Each point is reached from the start by the listed moves, each made once or not at all, plus a little noise. Say if it took an odd or an even number of moves. Then give how often each move was made.

Moves:
(1): [-21 -37 -10  41]
(2): [-32  51 -42  10]
(3): [30 40 42 27]
Start: [ -3 -25  -4   6]
Points:
[-24 -61 -13  47] -> odd (1, 0, 0)
[-34  26 -47  16] -> odd (0, 1, 0)

Moves:
(1): [ 18  12   0 -22 -18  16   2  -6   8  15   6  10]
(2): [  1  10 -11  -2  15  -7  -5  -9   0  -5  -1 -15]
(3): [ 3  4 15  4  9 -7  8 -3  9 -1 -3 -8]
(4): [ 13  11  18  24   6  25 -10 -15  -9  -4   8  -3]
(5): [ 11 -34  -5   6  25   4  12   5  -9 -15   9 -12]
(6): [-10  -2 -15 -17  -1  12  11  29  13  18  -2  10]
(7): [  7  -1 -11  -6   1  13  26   2 -24   7 -11  -1]
(8): [  2   4  -7   3  21 -22   6  15   4 -14  -7  12]
(9): [-10   1  -5   3 -11  11  10   4   5  -8  10   5]
(10): [ -1   5  -8  -2   4 -19  13 -24   2  37  -3  10]
(11): [-4  0  2 -9 -2  8  7  7 -7 -2 17  1]
Start: [-11 -20   0  19  28   2   1  -5 -11  -3 -10  25]
Points:
[-21 -47 -40  10  64 -12  53  25   4  14  -3  51] -> odd (0, 0, 0, 0, 1, 1, 0, 1, 1, 1, 0)
[ -9   4 -44 -34  31  31  59  38 -12   5   0  47] -> odd (1, 1, 0, 0, 0, 1, 1, 1, 1, 0, 1)
[ -6 -41 -14  37  69  33  29  33  -5 -26   7  37] -> odd (0, 0, 0, 1, 1, 1, 0, 1, 1, 0, 0)
[  9  16  17  19  36  15  37 -26   4  22  18  54] -> odd (1, 0, 1, 1, 0, 0, 0, 1, 1, 1, 1)
[-17 -47 -34   1  73   2  95  30 -17  18   0  40] -> even (0, 0, 1, 0, 1, 1, 1, 1, 1, 1, 1)
[-12 -35 -21  -4  76  -7  47   1  -3  26   8  11] -> even (0, 1, 1, 0, 1, 1, 0, 0, 0, 1, 1)

Moves:
(1): [  7   0   2   4  10 -12  10 -17  -8  -9  -3  -4 -10   0   2   4 -10  10
   8   2  -7  -9  19  -8  -4  19  11]
(2): [ -7  18  -4 -18   5 -10  -4 -23 -22   5  14  -4 -15  11  27  -5 -19 -15
  -7  -8 -12 -10  20   2   5  26 -10]
(3): [-16 -15   8   2 -18  -8 -11   1 -16  -6  -3 -13   2  -4   9   0  -2   8
   0  -4 -14   1  -5 -13   4   7  -7]
(4): [-13   2  -2   9  -5   6  -1  -2   1   1  -5   0   3  -4   2   4  -8  13
  13   0  12   2  -4 -14   5 -11   0]
(5): [ -6 -22  -6  12   8  -5  -1  -2  -5  10   6   4  13  15 -13  14  -5 -12
  19  -7   4  -3  -4  17  -3  -1   8]
(6): [ 13   4  -1  -4  -4  13  -5  -1  -2   2  -8   2   8   2   1   5   2   3
 -10   6 -12  -9   0  10   2   3 -11]
(7): [ -5 -12  14  -4 -12  17  11   1  -8  -6  -1   2  -7  13  15   3   6  -8
   0 -10  12   1   6 -14  -1   2  -1]
(8): [ 11   5  -1   0   5   3  -9  17 -10  -5  -8   8  11   6   6   2   0  -9
   7  -4   2  11  -3  -3  -6  -2  -7]
(9): [  7   2   1  -2  13   0  -9   6   9   9   8  -6 -10  12   5   8   7   2
 -12  12   5  -5   5  -1  14   4  16]
(10): [ 18 -16  -2 -10   7  -1   1  -8 -13  27  -3  14 -14  -3  -5   3   2  -8
   0   4   3  10   2 -22   7   7  21]
(11): [-2 -4  1 13  1 -4 -3  3  0  4  9  2 -2  2  4  0  2 -4 -7  0 -8  6 10 10
 -7 -4  1]
(12): [-13 -16   6   0 -15  -1 -10  -3   8   0 -11   2   4   9  10  -2  -4  18
  -7   3   6   2   2 -11   6  -4  -4]
(13): [  3  17  -3   4 -14   4  -3  -7  11   8 -17 -13  12   7   3 -14  -8   7
  -5 -11  -5  -3 -18 -24   5  -7  -8]
(14): [ 7 -1  3 -3  1 -2 -1  6  0  3  0  8 -8  2 -3 -1  1 12  5 -8  1  6 -2  9
  4 -3  3]
(15): [ 16   1 -17  -6   0 -13  -6  10  -9  -2 -19   0 -14  10  16  -5   7 -19
   8   9 -19 -14  -1  15   4 -10 -13]
(16): [-11  -2  -6  -4   6   8  -1   9  -1  14   1  16 -10  13  -6  10   1 -13
 -18 -16 -15 -10  15  -4 -12  12  -7]
(17): [ 10  16   7   9  15   2 -10  11  -4 -10 -14  15  -1 -17 -23  -7  31 -15
  10   6   6  -4  -5  24 -13  -8  19]
(18): [ -5   6   9 -20  -4  12  -8  -4  21   5   6  -6   8  -8   3   5  11   6
  10   9   1  11 -12   4 -13  -8   3]
(19): [  8  -7  -1 -10   0  21  -8  18   3  12   4   0   8   8  -9 -18  -9  -3
   7  12   8  -6  -2  -1 -17 -14   3]
(20): [ -1  -4  -2  -7   0   5  -3  -9 -11 -10  11   4   6  14  -3   2   4   1
   5   3   2   6   8  -5  -4 -17   8]
(21): [  6   4   1  -6 -11  -1 -13 -13   1  -3  -3   1  -6 -10   2   6 -20   8
  -5   0  12  -9  -9  -3  -3  -1   9]
(22): [ -7   3  16  -5   0   8  -5  -9   8  -5  -8  -6 -10  10  -5   3  -2 -12
  -4   2   0  11   3  -6   1   9 -12]
(23): [ -6  -7  -2 -12   5   5  -2   9   1  -2 -10  -2  -3   3  13  -6  -8  -1
  -5   2 -18   9   9   6   1  -4   6]
(24): [  1   2  12  -8 -14   0   2   8   1  -5  -3   7   2   9   4   4  -4  -5
  -2  -1  -8  -1   8  -7  10   7   2]
Start: [ -7   0   9   4  10   9   2   8   9  -1  -2 -10   6   1 -12   2   7  -8
  -2  -7 -14   9  12 -21  -8 -16  13]
Points:
[ 11  19  43 -21  15  63 -49   0 -25  -6 -27  -1   2  82  15   8 -30 -45
  11  -4 -19  -3  51 -37 -21 -15  45] -> odd (1, 1, 0, 1, 1, 1, 1, 1, 1, 0, 1, 0, 1, 0, 0, 0, 1, 0, 1, 1, 1, 1, 1, 1)
[ 25 -24  30 -48 -16  37 -21  18 -44   2 -69  12 -33  81  39  14  -7 -42
 -11 -33 -95  20  52 -84   1   6   3] -> even (1, 0, 1, 0, 0, 1, 1, 1, 0, 1, 0, 0, 1, 1, 1, 1, 0, 0, 0, 1, 0, 1, 1, 1)
[ -2  40  12 -41 -24  25 -65  -9 -35   4 -42 -15 -16  80  49  23 -34 -38
 -32 -19 -64 -20  31 -77  17   6 -29] -> odd (0, 1, 1, 1, 0, 1, 0, 1, 1, 0, 0, 0, 1, 0, 1, 1, 0, 0, 0, 1, 1, 1, 0, 1)
[ -9  -9  12 -23 -24  -8 -31 -46 -38   1   1 -34 -19  53  50  14 -24 -16
  31 -35 -48 -12  28 -35 -18 -13  15] -> even (1, 1, 1, 0, 1, 0, 1, 0, 0, 0, 1, 0, 1, 1, 1, 0, 0, 1, 0, 1, 1, 0, 0, 0)

Moves:
(1): [ -8 -12  -1  14  -2  15   5  -6   0  -2  -7   2  -2  -3  17  -7 -10   0
  19   3 -15  -5  -6   4  -9 -13]
(2): [ 1 17 -8 16 10 10  7 18 -1 -8 -1 10 -1 -5 17 10 -2  5 16 -4 15  5 -7 25
 -9 19]
(3): [  8   4  13  -9   5  -1   3  -8  14 -10  -2  -8   7  -3   9   0   2  -8
  -5  -8  -4   4  -6   5 -12  -9]
(4): [ -1   6  12   9  -4   2   3   5   5  11   7   6 -14 -10  13   6  -3  -2
 -13  -7  -3   4   4 -12 -16  25]
(5): [ -3   4 -14  -5  13  -9  -5   1 -30   1 -14   7 -10  24   2  -9 -15  10
   1  24   8 -17   6  -4   2  -9]
(6): [  2  -3  20 -13   6   8   7  -2  -1   1 -13   6   0 -12  -4  12   1  -2
 -18  11   2 -11   1   0  12  -1]
(7): [  8   7  -7  -4  -5  -2   5  -3  18   4   7   2   5   0   0 -16 -10   2
  -6   4  -3  -5   4  11   4  -4]
(8): [  8 -14   1  -7  16 -17 -10   3   5   8  -3   1   8 -10   4  -6   8   4
  -3 -14   3   2   1  15   6   7]
(9): [ -2   1  -3 -23  13   1  -4   0   9   6  -4  -5  -4  10  16  21  11 -13
  -8  15 -10  -3  -5   9   3   6]
(10): [ 31  -8  22 -10  -9   0   9   0 -20  21  -9 -20   1  23   0   2  16   9
   2   2  10  -2 -10   1   1  -2]
(11): [  6 -17 -16  -9 -11   4  -3  -3 -30   3   8  -1  -5  20   5 -13 -11 -23
 -11  -5  -4  -3  -1  -4   2  -9]
(12): [ -5  -3  -7  26  12   7  14  11   1  -4   5  22   0  19 -13  -3   8   6
   8   4  12   4  -6 -29  -5 -13]
(13): [  3  -8  -2  22   5  -2   4   1   0  -8   2   0  -7   5 -12   8  -1  -2
   8   0  -3   0   2   7  -2   8]
(14): [ -1   4   4   6 -24   5  -8  -1 -14   8 -18  22  -6  16 -19   1  13  16
   3 -14  10  -8  -2   9 -11  -5]
(15): [-20   8  10  -4  -9   3   3   9   6  -2   6  -8   4 -21  15  -8   8  21
 -12  -6  20 -19  11  11  -1  -9]
(16): [ 17  -1   9   7  -7 -14  11  14  10 -19 -10   3   4   9  -8  37   3   4
  -1   8  14   3 -12  -5  12 -15]
(17): [ -1  -8 -16  -4  -2   3  -5  -2  -8  -8   5 -11   4 -15   1 -15  12 -10
   3  12  -4  11   4   5  -6  -1]
(18): [  1  -1 -10 -18 -18   7 -17   3   7   5  20 -12  -8  -5  -1 -15   3  11
  -5   7   9 -11 -10  -7 -18   5]
(19): [-10  -4 -18 -15  14 -23   1  14   5  -9  -5  -8 -11   3   6  -8  -3 -17
  23   2   2  -7   5  11  -6  12]
(20): [ 7 -4  9 -1  6  0  1 12  0  4  2 15 -7  3 -4 -1 -5  6  6  3 -3  9  6  9
  4 -6]
(21): [  6   6   0   1   3   0  -3  -9   2   7   0  -1   2  -5 -14   7   1 -11
  -6   2  13   3  10 -14   3 -24]
(22): [ -4 -10 -12 -14 -11  10   2   5 -11   0 -17  -3  -2  -5   2   5   0  15
  -2 -16  10  -7  16   6  -1   8]
(23): [ 10   1  -9  -5   3 -11   5   4  -3  -8   8  -3   4   3   7   7  16  -3
   9 -13 -13  -2  -1   2  -2   1]
(24): [ -3  -5  14 -13  -8  -1   5 -23 -18  -8 -17   8 -21  19  22  13   2  -6
  17  -2  20  -6   2  19  10   9]
Start: [ 10   5  31  -3   4   1  10 -17  10 -22  -3 -21  17  -5   4  16  -3  23
   1   5 -17  -6   0  28   4   4]
Points:
[ 24 -27  28 -46   5 -11  13  29   5   6  -5 -35   7  -2   1 -15  32  69
  10 -11  60 -34  23  30 -12 -20] -> odd (0, 0, 0, 0, 0, 0, 0, 1, 0, 1, 0, 1, 0, 0, 1, 0, 0, 1, 1, 1, 1, 1, 0, 0)
[ 38 -20  -5 -50 -52   9  21  -8 -25 -34 -19  11 -15  81  13  56  33  33
   4  -7  27 -44 -16  36  -4 -15] -> even (0, 0, 0, 0, 0, 0, 1, 0, 1, 0, 1, 1, 0, 1, 0, 1, 0, 1, 0, 0, 0, 1, 1, 1)
[ 70 -13  56 -19  28 -10  41  -8  22  -7   0 -26  29 -10  22   6  48  19
 -21  -4 -17   1 -11  27 -12  10] -> odd (0, 0, 1, 1, 0, 1, 1, 1, 0, 1, 0, 1, 0, 0, 0, 0, 1, 0, 0, 0, 0, 0, 1, 0)
[ 11  12  -4 -34   3 -19 -17  31   6 -28   9 -17   5 -42  20 -17  47  46
  35 -22  36 -22  16  95 -40   1] -> even (0, 1, 0, 0, 0, 0, 0, 1, 0, 0, 0, 0, 0, 1, 1, 0, 1, 1, 1, 1, 1, 0, 1, 0)
[  8 -26   3 -24  -4  13  30  30 -13 -44  -7 -11  13  17  18  35  23  30
 -16  21  21 -13  10  31  14 -35] -> even (0, 0, 0, 0, 0, 0, 0, 0, 1, 0, 1, 1, 0, 0, 1, 1, 1, 0, 0, 1, 0, 1, 0, 0)
[ 59 -32  32 -32  18   2   2   6 -55   1 -44  -7 -21  50  15  -4  -7  23
  30  14  29 -46 -14  86 -35 -28] -> even (1, 1, 1, 0, 1, 1, 0, 1, 0, 1, 1, 0, 1, 1, 0, 0, 0, 1, 1, 1, 1, 0, 0, 0)
[ 43  13 -21  27  52 -19  47  41   6 -65  -2  20   5  46  11  56  12  26
  35  59  -4   3 -11  61   4 -10] -> even (0, 1, 0, 0, 1, 0, 1, 0, 1, 0, 0, 1, 1, 0, 0, 1, 1, 0, 0, 1, 0, 0, 1, 0)
[ 48 -14  64  16 -18  27  31 -23 -86 -10 -53  21 -48  88  57  25 -19  28
  40  -3  13 -24 -12  85 -38  16] -> odd (1, 1, 1, 1, 1, 0, 0, 0, 0, 1, 1, 0, 1, 1, 0, 0, 0, 0, 0, 1, 0, 0, 0, 1)

Moves:
(1): [ 10  -1 -21 -11 -17  -6  19  -9   6   8  -1   1  15  -2   9  -8   3  -3
   6  15 -15  -5 -21  -1  -1   1  -4]
(2): [  3 -13   3  -8   1   0  -2   8   6   7   2   0 -11  -1   6   2   6  -6
  -1 -17  -3  -9  -4  14   3   5   5]
(3): [  0   4   4  13  -6   5   2 -10   4  -8  13   2  -4  -2   8  13   4  -5
   5   2   0  16  -1   2  -2  -5  -1]
(4): [ -8   4 -12  -3  10  22   1 -16  -5   0  -4  15  15 -11   7  -9   6  -5
 -12 -10 -10 -10   4  10 -19   1 -18]
(5): [-16   9  13  -7   7  -7  -6  -6 -12 -10 -13 -10 -15 -10  -7  12  -1  -3
   2  -5   4  -3  -8  -7  -9   3  -4]
(6): [ -3 -13  -9   6   1   8   3   0 -10  -1  -4  -5  18  -1   7  -6   4   4
  -6  -5  -9  -7  -1   1 -16  11   1]
(7): [  6  -4  -5   7   3   2   4   0   8  11   7   3  11  -6   4  -5 -14   4
  -3 -12   2   7  -3 -11  -1  -6  -3]
(8): [ -4  -5 -15  -1  -5   3   2   1  10   2  -2  -5   4   2  11   1   9   4
 -13  -7  -6  -8   9   4   3   1 -13]
(9): [-10  -1   0  17  -6  -2   1   6  -8   4   2  15  -8  -3   4 -13  -6  -2
   7   1  -4  -4  -3   1   2   3   7]
(10): [  6   9 -12   0  14  -1  10   0   6  -6   3  -9   8   1 -11  -6  -9  11
   0   7  11 -13  -4   8   4  -5   0]
(11): [ -4  -9   6   7   4  10  18  15  10  10   1   5   2  23 -11  -3 -10 -15
 -17 -12   1   4  13  -8  -8   2 -10]
(12): [ 17 -26   3 -17  -8  -9   6  16   0   6   1 -15  -1 -10   5  16  -6   4
   4   8   2  -1   3   0 -11  20   6]
(13): [-1  0 -1  3 -4 -7 -4  2 -7 11 -2  6  3  0 -4  5  9  3 -7  1 -6  0  1  6
 -8 10  5]
(14): [  0   4   0   2 -10  12  -4  -2  -2   1  -4  -5  -1   0  -4   2   4   2
  -2  13 -12   9 -10   8  -3  -1   2]
(15): [ -4  -7   1   6   2  -1  -7  -1  -4  10 -13  -8   0  -2  -9  -8 -11  -2
   1  -9  -1   3   2  12 -12  -4   8]
(16): [  2 -10  -6  -2  -5  -1   0  -3  -3   8   3  -5  18  -6  -1  -6  -7   2
   1   8  -7 -10  -9   0   4  14  -2]
(17): [ 3  3  9  2 -4  0 -5  7 -8  2 -4 -6  2  7  2  9  0 -1  3 12 -7 -1  0 10
 -5 -5  1]
(18): [ 12  -5  -6   4   8   0   7   1  11  -8  -1 -11  13  -3  -5   9 -15   1
  -5  12  -5  24  -3   9   6 -17  -1]
(19): [ -4   7 -10   0  -2   7   0  -4   5  -7   7   2   7  -3   7   3   4  -2
  -5  -4   0  -6   4   0   0  -1   0]
(20): [ 5 -4 -2  2  0  7  6  4  0  4 -3 -7  6 -2  3 10  1 -6 -2  7 10 13 -3  1
 -5  7  0]
(21): [ -4  20  -9   9  25   3 -16   2  12   7  -7  -6   7   0  -5   9  13  10
  14   6  -4   2  23  19   7  -8   5]
(22): [ -6 -17  -7  -8   2  19   3  -2  -5  18  -6   0  -4  19 -17   8  -2  -8
 -16   7   1 -12 -13   9 -22   5  -2]
(23): [  8  -1  -3   4   3  -5  -3   7 -12  -5  15  -6   0  -6   5  -8  -7  -1
   1   4  -2   3  18 -22   8   4  -4]
(24): [ -4  -5  11   5  15  -5  10   9   0  -2  21 -16  -7 -14  12  -6  -9   8
   1   2  12  21  21  -4   5 -15   2]
Start: [-14 -11  11   2  20  16   4   0  -1   3   1   6  -4  -7  -2  23   2 -25
   3   8   8  -9  -9   1 -10   1  -4]
Points:
[-22 -12 -29  65  46  64  14  18   5  52  14  -2  23  10 -31  28 -19 -38
 -20  20   5  15  14  25 -48   2   3] -> odd (0, 0, 1, 0, 0, 0, 1, 0, 1, 1, 1, 0, 1, 1, 1, 0, 0, 0, 1, 1, 1, 1, 1, 0)
[  1 -46 -61  29  57  37  61  19  24  45  27 -12  95 -43  16   5 -36  -4
 -18  25 -23  -3  20  31 -46  10 -18] -> even (1, 0, 0, 1, 0, 1, 1, 0, 1, 1, 1, 1, 1, 0, 0, 1, 0, 1, 1, 0, 1, 0, 0, 1)
[-30 -20 -65  28  43  66  34  -3  24  60 -33   4  51  16 -37  10  -6 -30
 -40  34 -42 -19  -9  76 -62 -11 -25] -> even (1, 0, 0, 1, 0, 0, 0, 1, 1, 1, 1, 0, 1, 1, 1, 0, 0, 1, 0, 0, 1, 1, 0, 0)
[ -6 -50 -27   9  46  82  18  26   4  36   4 -27  30  14   3  53  16 -32
 -37  18 -30 -35  31  55 -71  29 -32] -> odd (0, 1, 1, 1, 0, 1, 0, 1, 0, 1, 1, 1, 0, 1, 0, 0, 1, 0, 0, 0, 1, 1, 1, 0)
[-57  -5 -16  33  57  49 -12   3   2  42  -7  -7   6 -60  23  26  12 -22
 -17 -25 -11   7  26  53 -46  -4  -7] -> odd (0, 1, 0, 1, 1, 0, 1, 1, 1, 0, 0, 0, 1, 1, 1, 0, 0, 0, 1, 1, 1, 0, 0, 1)
[ -2 -26 -14  36  17  29  26   7 -30  28   8 -16  35 -42  19   5 -21 -32
  -7  58 -31  48  -2  31 -41 -15  -5] -> odd (1, 0, 0, 1, 0, 0, 0, 0, 1, 0, 0, 0, 1, 1, 1, 0, 1, 1, 0, 1, 0, 0, 1, 1)
